Each row is a point. The last column is the point's height on a tilted bowl or saddle (a function of degree 2), plus a little noise. Count its main directions that bend up, bend down and stay straight.

Points (18 x 4):
[[-4.7 -3.4 -1.3 -2.0]
 [-0.8 -4.4 -2.1 -1.5]
 [-4.3 -4.1 -1.3 -2.1]
 [-0.4 -3.2 -2.9 -1.3]
 [-2.5 -7.1  0.0 -3.2]
 [ 1.2 -5.5  2.1 -2.4]
 [ 5.9  3.0  1.8 -6.1]
 [-4.6  1.1 -1.5 -1.4]
 [ 0.8 -0.5  2.0 -1.1]
 [-4.2  0.7  0.0 -1.0]
 [ 2.8 -1.9  0.4 -1.6]
 [ 4.0  3.1  0.6 -3.8]
 [ 1.0  0.5 -4.4 -1.8]
 [ 4.6  3.4 -0.9 -4.2]
 [-1.9  0.4 -4.2 -1.5]
 [ 7.0  1.4  0.8 -6.1]
 [ 0.9  2.2  5.6 -4.5]
 [ 2.5 -1.1 -0.1 -1.3]]
Directions: 0 up, 3 down, 0 straight

Points (23 x 5):
[[-0.9 -3.5 -4.3 -3.0  3.3]
 [ 1.1  0.8  0.0 -0.3  1.8]
 [ 1.2  1.2 -5.2  2.7 -4.8]
 [ 1.2  1.5  3.0 -0.6  1.0]
 [-1.0  2.5 -5.8 -5.4  5.6]
 [ 1.1  0.7 -1.0 -5.1  5.7]
 [ 2.8  3.5  8.1  0.5 -3.2]
 [ 0.0  0.2 -2.6  1.4 -0.6]
 [ 5.0  1.0  3.3 -2.5 -2.5]
 [ 2.8 -5.4  5.4  3.1 -2.7]
 [-3.4  4.2 -2.6  0.7 -2.7]
 [ 2.1 -5.4  1.2 -3.8  1.0]
 [-4.6  1.8 -1.7 -2.4 -1.4]
 [ 2.6  2.0  2.1  1.2  2.7]
 [ 7.6  0.0 -2.4  1.4 -4.6]
 [ 1.3  2.3 -1.5  6.1  3.9]
 [ 0.4  1.3 -2.7 -2.8  3.1]
 [ 0.5 -1.1 -2.0 -1.8  1.8]
 [-0.5 -5.0 -3.2  4.8 -1.6]
 [-3.4 -3.7 -0.9 -1.4  2.5]
 [ 1.8 -4.2  1.5  4.4  1.9]
 [ 1.8  0.1 -0.8 -1.1  1.6]
 [-2.0 -2.1  6.9  0.2 -3.0]]
Directions: 2 up, 2 down, 0 straight

Points (47 x 7):
[[-5.1  1.4  2.8 -0.1  0.0  4.5  1.8]
 [ 3.1 -2.4  0.7 -1.1  1.3 -5.4  1.4]
 [ 4.3 -3.1 -0.4 -1.5  2.2 -2.9  2.3]
 [ 0.4  0.6  0.2 -2.7  1.0 -3.4  1.5]
 [ 1.2  2.8  2.8  0.5 -5.2  0.4  1.7]
 [ 1.1  2.0  3.2 -5.7  6.9  1.0  6.9]
 [ 0.9  4.9  0.5  2.3 -1.4  1.8  2.1]
 [-1.6 -3.0  3.4  1.4 -1.6 10.6  0.2]
 [-3.5  4.6  9.8 -1.1 -4.2  1.3 10.3]
 [ 0.0  1.3 -1.7  1.9 -3.4  3.4  0.2]
 [ 0.7  3.1 -5.8  2.3  1.0 -4.5  4.5]
 [ 0.8 -1.3  0.9  1.9  1.9 -8.1  1.0]
 [-0.6 -6.0  0.0  0.1 -0.4  0.3  1.9]
 [ 1.2  1.5  8.5  2.7 -3.2  0.3  6.1]
 [ 4.1  0.4  2.5 -4.1  3.0  2.0  3.3]
 [ 3.9  0.5  1.8  3.0  0.9 -0.6  0.2]
 [-4.6 -0.4 -2.2  0.9 -0.2  1.2  0.9]
 [ 2.1  1.6  2.1  5.4  2.8  3.2 -2.8]
 [-0.8  3.1 -0.3  6.1  1.4  3.8 -2.3]
 [ 0.9 -1.5  2.8  3.6  3.5  1.2 -1.3]
 [ 4.3 -0.5  3.0 -1.3  1.3 -0.1  2.1]
 [ 3.1  8.6 -2.5 -2.8  6.9  0.5  6.7]
 [-2.3  3.0 -3.2 -7.7  2.6 -6.1  4.9]
 [ 0.0  1.6  0.1 -1.2 -1.1  4.0  0.7]
 [ 0.6  1.0 -1.0  3.3  5.0 -5.8  0.6]
 [ 4.1  0.0 -0.1  0.0 -4.9 -3.4 -0.4]
 [-2.8  0.1 -5.0  2.7 -0.1  2.3  1.4]
 [ 5.5 -1.0 -1.1  2.8 -2.7  1.4  0.8]
 [ 1.8 -1.3 -0.6  0.0  0.9  3.0  0.5]
 [-1.6  2.9  1.6  0.8 -0.6 -0.4  1.8]
 [ 0.0  2.0 -4.8  4.8 -5.4  0.5  3.0]
 [-7.2  3.6  2.5  1.7  2.6  1.0  3.1]
 [ 0.4  3.7 -4.0 -2.0 -2.3  1.2  1.8]
 [-1.2 -1.5  4.2  3.3  4.3 -3.0 -0.1]
 [-6.6 -1.4 -2.1 -7.0 -3.3  1.3 -0.5]
 [-0.4  1.8 -7.2 -1.4 -1.7  0.1  3.7]
 [-1.6  2.9  2.7  1.3 -3.9 -0.4  2.1]
 [ 0.5  3.4  4.9  2.4  2.5  0.8  2.0]
 [-1.3  0.6 -1.6 -0.1  1.8 -2.8  1.7]
 [-5.8  0.6 -0.7  3.8  0.7  2.8 -0.8]
 [ 2.3  0.4 -1.5  3.8 -0.9  1.1 -0.2]
 [ 2.0  0.9  0.8  1.9 -2.5  4.8  0.1]
 [-3.1  4.2 -0.9  0.5  3.7  4.3  2.0]
 [ 1.9  2.6  2.0  1.2 -0.8  0.9  1.3]
 [ 1.6  1.2  0.3 -1.9 -3.0  0.0 -0.1]
 [ 2.4  5.8  6.9 -3.0 -2.2  1.4  6.9]
 [ 2.1 -1.7 -1.6  3.5  0.9 -2.3  0.3]]
Directions: 3 up, 1 down, 2 straight

Points (75 x 9):
[[ -0.1  -0.6  -2.9  -0.6  -2.4  -1.1  -1.2   1.4   2.2]
 [ -4.1   2.6  -1.7   2.5   0.8   1.7  -2.9  -1.1  -1.6]
 [ -4.1  -2.7   0.1  -0.3  -1.6  -3.1   7.6  -3.7  -3.8]
 [ -0.1  -1.3  -2.7   2.5   0.8  -2.1  -0.6   3.5   2.1]
 [ -0.1   0.5  -1.0   1.1   8.5  -1.9   0.9   1.6   1.7]
 [  0.2   2.0   0.5   2.5   7.1   0.3   0.5   4.2  -0.6]
 [ -3.0  -1.9  -2.2  -1.7   1.2   0.0  -2.0  -2.8   1.1]
 [  0.2  -0.9   1.0   4.7  -3.6   5.6   4.9  -4.4  -0.5]
 [  0.9  -1.5   5.5   3.0  -0.4  -0.4   6.2  -2.6   1.2]
 [ -2.7   2.0  -3.1   5.1  -5.4  -0.5  -4.7  -1.9  -1.3]
 [  1.6   4.3   0.7   0.6  -0.7   2.4  -1.3   0.8  -0.2]
 [ -3.3   0.9   2.6   3.9   0.1  -1.2   3.6  -0.8   3.4]
 [ -0.3  -3.7   1.2  -1.2  -3.5   5.3   3.4   4.3  -2.9]
 [ -0.9  -4.8   3.2   1.9   4.6  -2.6  -0.5   9.0  -0.4]
 [  1.9  -4.0  -1.7   1.4  -5.7  -4.3   1.4   0.7  -0.1]
 [ -0.2   1.0   0.0   0.0   3.6  -4.2  -6.5  -1.6  -3.1]
 [  3.8   0.6   1.2   2.8   3.8   2.5   1.3  -2.7   0.3]
 [ -2.0   0.9  -0.9   5.8  -1.6  -4.5  -4.7   2.3  -3.6]
 [  4.1  -3.8   0.4  -1.2  -3.3  -3.9  -4.1   0.5  -2.7]
 [  0.9  -2.8   3.6  -2.7   3.5  -1.7   5.9  -2.9   0.2]
 [  2.3   0.7   3.4  -3.6  -2.4   0.8   1.7  -2.8   0.1]
 [  3.5   2.4   3.2   0.7   0.0   1.3  -4.5   3.6  -3.6]
 [  4.9   0.8   0.1  -1.8   0.6  -1.1  -0.4   1.6  -0.4]
 [  2.3   1.2   3.2   0.1   0.7  -5.5   3.2   0.6   1.1]
 [ -0.7  -4.6  -3.1   1.0  -2.4   0.1   0.5   2.2   1.9]
 [ -3.5   8.7   1.9   0.3  -0.4   6.1  -1.2   2.8  -5.3]
 [ -1.2   3.6   0.2  -2.6  -4.7   3.7   2.8   0.5  -1.0]
 [ -0.9  -0.7   2.5  -3.1   2.7  -3.5   0.8  -4.8   2.3]
 [  0.1   0.8  -1.6   0.7  -0.1   5.4  -2.9   0.2  -2.1]
 [ -3.5  -7.4  -4.2  -1.2   1.6   4.1   5.9   1.8  -7.3]
 [ -0.4  -0.2  -5.9   0.5  -2.9   2.0   2.0   1.1   0.7]
 [  3.5  -0.9  -3.9   2.0  -2.7  -0.7   0.1  -7.4   1.8]
 [ -1.7  -0.3   1.5  -1.8  -2.2  -1.3  -1.8   1.1   2.1]
 [  4.2  -3.5  -1.8  -0.7   2.6   0.2  -0.4   2.7  -0.6]
 [  0.1  -3.7  -4.6   3.7   0.6   2.6   2.2   1.7   0.4]
 [  2.4  -1.1   3.4   3.4  -0.4   2.7   5.6  -0.6  -0.1]
 [  0.4   7.3  -2.5  -0.2   1.2  -1.1   2.9   1.0  -1.8]
 [  1.4   2.8   4.4   4.1  -0.5   0.0  -0.2  -2.1   2.2]
 [  1.4  -0.1  -1.4   1.6   1.4  -1.0   2.2  -1.5   3.0]
 [  1.1  -1.5  -1.7  -0.8  -4.2   1.0   0.2   6.1   1.0]
 [  1.4   2.4   1.5  -0.9   3.5   4.1   3.1  -1.0  -1.1]
 [ -0.8   3.9  -4.6   0.5   1.7   0.0  -1.6  -2.2  -0.7]
 [  3.9  -0.2   4.2  -3.0  -0.5  -0.9  -1.3   7.1  -1.6]
 [  1.8  -5.8   1.6  -2.7  -2.4   3.9  -1.8  -2.6  -1.4]
 [  0.5   1.4   1.3   4.7   4.3  -5.1  -0.7  -4.0   1.7]
 [ -7.6   2.9   5.0   5.0   2.8  -1.4   4.9  -4.2  -0.1]
 [  3.0   0.2  -0.4  -4.9   2.3   1.0   1.0   3.0   0.0]
 [  2.0  -1.8   3.1  -2.1  -3.7   5.3   0.8   3.8  -2.2]
 [ -5.6  -1.8   2.9   1.3  -1.3   1.1  -2.2  -0.3   0.0]
 [  0.1   1.8   2.2   9.0   1.4  -1.4   0.4  -0.3   2.0]
 [ -1.4  -0.7  -0.8   0.0   3.9   3.8  -1.6  -1.2  -0.9]
 [  6.1  -7.6   1.6  -0.8  -0.7   1.4   1.1   0.2  -5.5]
 [ -2.8  -0.5  -1.6  -1.1   4.7   3.6   2.3   3.3  -2.2]
 [ -4.1   3.0  -6.7  -2.3  -0.4   1.1   4.0   4.9  -3.2]
 [ -0.4   0.2  -2.2  -0.2   3.0  -1.9   2.3   0.9   3.0]
 [ -3.4   1.3  -0.2   4.6   3.2   0.9  -3.0   2.4  -2.6]
 [  6.8   4.2  -4.0   2.0   2.9   6.2  -4.3  -1.4 -12.4]
 [ -0.6   1.6   0.6  -4.2   3.7   0.0   3.0  -0.5   1.5]
 [ -4.5   2.5  -5.2   5.6   2.9   1.1  -2.6   4.3  -6.7]
 [  6.8   2.8  -0.7  -4.6   8.7  -4.7  -1.2   1.2  -2.7]
 [ -5.5   2.2   2.8  -0.5  -0.7   5.0  -1.5  -3.4  -0.9]
 [ -1.1   3.3  -2.5  -6.3   3.4   1.8   0.9   0.3  -1.2]
 [  1.6   4.3   0.4  -2.6   4.3   0.6  -0.9   2.7  -0.6]
 [  3.8  -0.9   0.5   2.4   0.8   7.4   3.2   0.2  -6.0]
 [ -0.4   7.2   0.0   2.9   0.6  -3.1   3.0   0.0  -0.3]
 [  1.4   2.2  -0.6  -6.2  -2.1  -1.0  -2.8  -1.6   0.9]
 [  2.2  -7.1  -3.6  -1.2   2.6  -1.1  -2.6  -0.1   0.1]
 [ -1.0   8.6   3.4   0.7  -8.7  -1.4   0.3  -3.5  -3.8]
 [ -4.0   0.2  -5.6  -3.9   3.3  -0.1   2.3   4.6  -1.3]
 [  1.1  -2.0  -6.7   4.5   1.7   3.9   0.0   1.2  -2.5]
 [  7.3   0.2   0.0   2.9  -0.5   2.1  -5.0   5.9 -11.4]
 [ -0.8  -5.2   1.0  -5.8  -1.2  -3.1  -6.0  -0.2  -1.6]
 [  0.8   1.9  -3.7   0.5   2.3   2.6   1.8  -4.0   0.1]
 [  1.9  -1.5  -4.4   2.8   2.1   0.5   0.1   1.0   1.0]
 [  3.7   0.7  -2.4   0.6  -0.2   2.0   4.2  -0.4  -1.2]]
Directions: 0 up, 4 down, 4 straight

Points (73 x 9):
[[-2.9 -1.3 -1.2  2.6 -3.9  1.7  4.4  3.6  2.8]
 [-4.0  0.6  1.9  0.3 -0.7  0.0  1.8 -1.7  0.4]
 [ 2.1 -2.5 -1.3 -1.3 -3.9  3.6  1.6  0.3 -2.2]
 [ 1.6 -1.9  0.5  5.3  8.4  3.5  2.1 -0.8 -2.5]
 [ 1.3 -1.4  5.0 -0.2  0.2  2.9 -2.7 -0.2  2.8]
 [ 1.4 -5.5  2.4  1.8 -4.3 -1.8 -2.3 -0.7 -3.4]
 [ 0.9  1.2 -1.1 -0.3  5.8  2.0 -0.2  0.0  1.5]
 [-2.1  2.3  3.8  1.5 -2.3 -5.7 -0.5 -3.6  1.9]
 [ 0.4 -1.8 -3.0 -5.6 -2.7 -1.2  4.2 -2.3  2.6]
 [ 2.9 -5.9  3.8 -0.3  2.6  1.7 -1.4  0.9  2.6]
 [ 0.9 -1.6  2.2  1.2 -3.8 -0.6  6.0  4.7  3.0]
 [ 2.2 -5.6 -3.2 -3.7 -6.4 -0.9  2.7  0.8  0.1]
 [ 2.1 -1.3  2.8 -0.8 -2.2 -2.2 -2.9 -6.5 -1.0]
 [-3.9 -1.1 -2.1  3.2  4.9  4.9 -5.6 -4.5  4.8]
 [-0.4  1.4  2.3  2.8 -3.4  0.8  1.3  1.4  1.8]
 [ 2.3  9.2  3.2  4.0 -2.3  1.7 -1.2  3.0  7.5]
 [-2.1 -4.4 -1.0  2.5  1.5  3.4 -2.1 -2.0  0.3]
 [-6.2 -2.9  0.5 -2.1  0.3  0.5 -1.3 -1.6  2.2]
 [ 2.0 -5.3  3.5  2.7 -0.5  3.6 -9.4  1.5  2.8]
 [ 0.8  3.7 -6.1 -0.4  0.9 -0.3 -2.2  3.1  3.8]
 [-2.1  3.0  0.2 -2.7 -0.8  0.5 -3.4 -1.2 -0.7]
 [-2.1  2.1  3.4  2.0  3.7 -3.4  2.0  2.4 -0.7]
 [-0.7  0.1  1.2 -1.1 -4.2  1.8  0.9  4.0  1.2]
 [-1.0 -0.9  3.3 -2.7  3.2  2.0 -0.9  1.4  3.5]
 [ 0.2  7.2 -4.5 -0.3  4.3  2.5 -0.9 -0.3  1.6]
 [-1.2  2.2 -3.4 -0.5 -3.2 -6.5 -3.2 -5.8 -0.1]
 [-2.6 -1.5 -3.7 -0.4  0.4  0.2 -3.0 -0.9  0.6]
 [ 0.3 -1.2 -1.0 -4.2 -0.7  7.5 -1.4 -2.7  1.5]
 [ 4.1 -0.9  3.1  2.0  3.1  4.5 -0.2  5.5  3.4]
 [ 2.5  2.7 -1.6 -2.6  2.4  0.6  5.4 -0.9 -2.0]
 [ 3.1  0.5  1.2 -2.2  0.7  2.1  3.4  1.4 -1.9]
 [-4.4 -0.7 -1.9 -2.8 -1.1 -3.5 -2.5  7.3  5.2]
 [ 4.8 -0.4 -0.7 -2.5  1.9  8.8 -3.9 -2.2  3.8]
 [-2.0 -1.9  0.2  2.5 -1.2  2.8 -5.0 -1.6 -0.5]
 [-4.4 -1.7 -0.2 -3.0 -2.9 -1.3  3.9  3.3  4.5]
 [-2.7 -0.3 -2.6 -5.8 -3.2 -1.5  2.0 -2.4  2.5]
 [-3.2 -6.2  0.6 -4.1  2.1  2.8  2.0  7.3  9.8]
 [-3.1  2.4  0.0 -1.4  3.7 -5.0  2.8  7.0  0.8]
 [ 1.9  2.5 -1.5  3.6 -0.3  0.3 -4.3 -7.4  2.0]
 [ 0.5 -2.1  7.5  4.5  5.1 -3.6 -3.8  2.4  7.6]
 [ 0.7  0.6 -0.8 -1.3 -1.7  0.5  0.0  5.0  1.6]
 [-4.1 -1.8 -4.3  3.1 -0.5  3.1  1.3 -1.7  0.6]
 [-0.6 -3.4 -3.4 -1.5 -4.9  3.8  8.7 -7.5  4.4]
 [ 1.4 -1.7 -3.5  2.2  2.2  3.2  2.5  1.0 -0.7]
 [-3.7 -6.3  1.4 -2.2 -0.8 -1.7  0.4 -1.1  2.8]
 [-0.6  1.9 -1.2  1.4 -1.1  7.3 -0.9 -1.7  2.9]
 [ 3.5 -2.4  2.6 -4.1  2.9 -3.5 -2.4  0.4  5.3]
 [ 0.6  2.7  0.0  6.6 -0.8 -3.2 -0.2 -2.0  0.1]
 [ 1.9  1.8 -1.3 -0.7  1.7  2.2 -2.1  1.0  1.5]
 [-4.9  1.4 -1.2 -2.4  5.4 -3.5 -2.1  0.6  0.1]
 [ 4.5 -3.0 -4.3  1.2  1.7  0.1  1.1  0.9  0.2]
 [-4.8  3.0  0.6 -8.1  0.1 -7.0  4.1  2.1  5.1]
 [ 0.5  1.3  0.0  0.7 -5.4 -6.5  1.8 -0.5  4.5]
 [ 1.0  2.7 -1.7 -0.2  0.4 -0.5  1.0  4.3  0.9]
 [ 2.3 -0.8  2.1 -0.6 -1.5  6.7 -6.7  5.3  4.7]
 [ 4.9 -0.4  0.0 -3.7 -2.2  4.0  0.7  3.8 -3.3]
 [ 3.9 -6.7 -5.6  5.1 -3.9  2.3 -1.6  0.8 -3.6]
 [ 0.1 -1.4 -2.3  0.0  2.9  1.2  1.0 -2.4  0.4]
 [-1.0 -4.2  0.6  4.0 -3.8  3.4  3.6 -2.4 -1.0]
 [ 1.3  8.6  0.6  4.0  0.0  0.6 -3.2  1.3  4.9]
 [ 3.7  1.3  3.3  3.8 -0.8 -4.7 -3.9 -2.8  2.9]
 [ 1.1  1.0  1.5 -1.8  0.3 -0.5  3.7  3.9  0.2]
 [-7.4  1.6 -0.8  3.5  1.7  3.3 -4.2 -2.3 -0.4]
 [-3.4 -4.0  0.1  5.0 -2.6  2.8 -1.1  0.0 -0.9]
 [-1.2  1.8  4.9 -2.0 -0.7  0.1  0.9  0.6  1.8]
 [-4.5 -3.9  2.8 -0.1  1.9  3.5  0.2 -4.2  4.2]
 [-3.5  2.4  3.0 -2.4  3.6  1.1  2.1 -1.1  0.5]
 [-3.4  2.6  0.6  3.2 -1.6 -1.5 -1.8 -2.2 -1.2]
 [-3.3 -3.7 -1.2  3.0  0.9 -2.5 -0.3 -1.8 -3.3]
 [-4.3  2.7  5.2  2.8  2.0  1.7  1.4  1.4  1.7]
 [ 3.9  0.8  5.7  0.6  0.0 -1.2  1.6  2.5  3.3]
 [ 3.3 -1.4  2.6 -1.2  0.7 -1.6  2.0 -2.3  0.3]
 [-4.6 -2.9 -3.0  0.7  3.0  3.8  4.2  0.3  1.3]]
Directions: 5 up, 3 down, 0 straight

Points (69 x 9):
[[ -1.8  -2.3   2.2   0.8   3.1  -0.9  -0.7   2.0  -1.9]
 [  5.9   0.8   4.2   2.4   2.2  -0.4  -0.2  -1.1  -0.6]
 [ -1.1   1.8  -0.2   0.9   2.9  -5.4  -2.2  -4.6  -3.5]
 [  0.6  -2.0  -0.7  -3.5  -1.7   4.8  -3.4  -1.4  -0.7]
 [ -0.8   2.9   0.6   2.1   2.8   2.8  -5.8  -0.2  -0.8]
 [ -2.4   1.3   0.3  -0.8   1.5   4.7   1.5   0.3  -0.1]
 [ -4.2   4.4  -2.9  -3.3   2.5  -3.0   5.0   5.4  -8.4]
 [  2.1   3.4  -0.1  -0.9  -3.0   1.1  -2.9   0.0   0.8]
 [ -0.5   2.0  -1.7   3.0  -2.8   1.3   0.8   1.1   1.5]
 [  3.5  -3.1  -0.4  -1.8   2.1   4.0   2.9   1.2  -1.6]
 [  1.9   3.0  -2.3   3.0  -2.2   6.8  -5.3  -1.3   2.3]
 [ -1.4   1.3  -5.9  -6.0  -1.8  -1.0   0.0  -3.5  -0.1]
 [  3.3   4.1   1.2   5.5   0.7  -0.6  -1.2  -4.5  -1.0]
 [  0.3   1.8   8.7  -0.7  -0.1   3.1   0.8   1.8   0.7]
 [ -3.9  -2.1  -1.3   1.9  -3.1   4.8   4.5   1.9   0.2]
 [  1.5  -4.4   3.2  -1.4   3.4   3.3   0.8  -1.0  -0.6]
 [  4.7   0.2   0.3  -0.4  -4.7  -4.6   0.4  -4.4  -2.2]
 [ -1.4  -0.5   3.8  -3.6  -3.8   0.0   0.8   3.0  -2.2]
 [ -1.7   1.8  -1.9   2.6   0.1   0.8   4.5   1.1  -1.0]
 [  5.0  -3.5   6.1  -5.0   2.0   2.3  -2.7   0.4  -4.3]
 [  0.0  -2.6   1.4  -1.4   0.8   2.5   2.6   2.8  -1.0]
 [  0.2   1.1  -4.4   0.9   1.8   3.5   3.3  -1.2  -1.1]
 [  2.9   1.3   1.9  -2.3   1.7   1.2   1.1   1.0  -1.1]
 [  3.2   0.2  -1.2   1.0  -3.4   6.7   1.4  -0.8   2.0]
 [  5.6  -3.0  -4.8   6.1   4.1   2.2   1.1  -2.0  -4.7]
 [  6.5   7.2  -0.1  -0.9   1.7  -1.8  -4.0   1.2  -4.4]
 [ -1.7   4.4  -4.5   0.0  -2.8   3.5   3.7  -0.7   0.5]
 [ -3.9   3.7   0.4  -6.9  -1.4   0.8  -4.3  -0.6  -3.7]
 [  0.7   2.1   2.0  -8.7  -4.6   1.9   1.3   0.8  -3.9]
 [  0.6  -1.6   5.2   4.2   7.2   0.2  -1.3  -1.3  -0.4]
 [  1.4  -4.9  -1.4  -1.0   3.9  -2.8   2.3  -0.8  -3.6]
 [  2.7   2.8   0.0   0.8   3.5   3.5   2.2   2.8  -0.9]
 [  0.1  -8.0  -3.5   1.4   5.3   1.3  -1.7  -7.3  -5.6]
 [  4.1   1.2   1.3  -0.3  -2.2   4.0  -7.4  -4.3  -1.8]
 [ -2.6   0.6  -0.6   2.4  -0.1  -3.0  -3.5   3.0  -2.7]
 [ -1.1  -1.8  -0.2  -1.0   1.2   0.4   2.6   1.4  -1.4]
 [ -3.5   0.0  -6.1   0.6   2.7  -4.0   1.4   5.1  -7.1]
 [ -4.0   3.1  -4.0  -0.8  -0.4   3.0  11.3   1.2  -7.3]
 [  2.9  -1.7   2.1   0.9  -1.5  -2.0   3.3  -0.6  -0.9]
 [ -1.0  -0.1  -3.5  -2.9  -0.3  -2.7  -0.7   1.0  -1.7]
 [ -2.9  -3.6  -5.7   3.3   2.3   1.7   3.7  -0.9  -3.7]
 [ -2.0   1.6   0.5  -2.5  -7.4   1.8   6.1  -3.6  -1.5]
 [  3.8   2.2   6.5  -0.1   3.6  -0.6   1.3   3.7  -2.1]
 [  2.7   2.9   0.7   0.3   8.2  -2.4  -2.7  -1.4  -5.6]
 [  4.0   0.3   4.4   3.8  -3.9   2.6   0.1   2.4   2.6]
 [  2.5  -1.0   0.6   2.0   3.0   1.0  -1.9   1.7  -0.7]
 [ -0.6  -1.6  -1.1  -0.3   1.8  -1.1  -1.9  -1.6  -1.4]
 [  0.9   0.6   3.7  -1.7  -0.5  -0.5  -0.2   3.6  -1.5]
 [  6.9  -1.4  -3.8  -5.1  -0.4   2.6  -2.1   3.3  -4.3]
 [  3.3   1.2  -1.9   4.3  -1.6  -0.4   4.9   0.1  -1.2]
 [  3.9  -2.7   3.0  -2.9  -1.3  -1.1   2.6   2.3  -2.7]
 [ -1.1   4.7  -4.2   0.5  -0.6   3.3  -2.3  -2.3   0.7]
 [  3.0  -1.8  -0.6   3.4  -5.1   1.0  -3.9   3.0  -0.1]
 [ -1.2   1.0  -1.1  -1.6  -2.6  -3.7  -4.3   1.0  -1.8]
 [ -6.0   2.7  -5.7   0.2  -2.3   1.3  -3.8   3.3  -1.1]
 [  1.1  -5.1  -0.1  -4.9  -1.5  -1.1   4.8   2.6  -4.8]
 [ -1.7  -1.4  -1.3  -1.3   6.6   1.6  -4.0   3.6  -5.5]
 [ -3.5   4.3   1.1  -1.8   1.8   3.9   0.9   3.8  -2.4]
 [  5.9   1.1  -3.8   0.4  -1.2  -1.6  -1.5  -0.1  -1.9]
 [ -3.8   1.3  -2.8  -0.4   6.1  -7.6  -0.4  -2.9  -7.1]
 [ -0.1   0.9   3.8  -2.4   4.5  -0.8   1.4   4.1  -4.2]
 [ -3.1  -0.3   4.2  -2.7   1.8  -2.8   2.5   1.9  -4.3]
 [ -0.6  -1.2  -0.7  -3.3  -0.4   5.1  -0.3   0.2  -0.4]
 [ -4.7   3.2  -0.7  -0.2   1.1   5.7  -1.4   6.2  -1.4]
 [ -3.5  -0.6  -0.9   4.1  -4.8  -0.4   1.0  -4.2  -0.1]
 [  1.7  -0.2  -2.8   0.6 -10.4  -0.5   0.4   7.8  -2.3]
 [  5.7   2.3   0.9   1.7   0.5  -3.4  -2.3   0.4  -2.9]
 [  1.3  -2.0   0.9   0.0  -0.3   2.3  -7.6  -6.2  -3.1]
 [ -4.8  -1.6  -1.0  -2.3  -0.8  -1.9   3.6  -3.5  -2.7]]
Directions: 1 up, 6 down, 1 straight
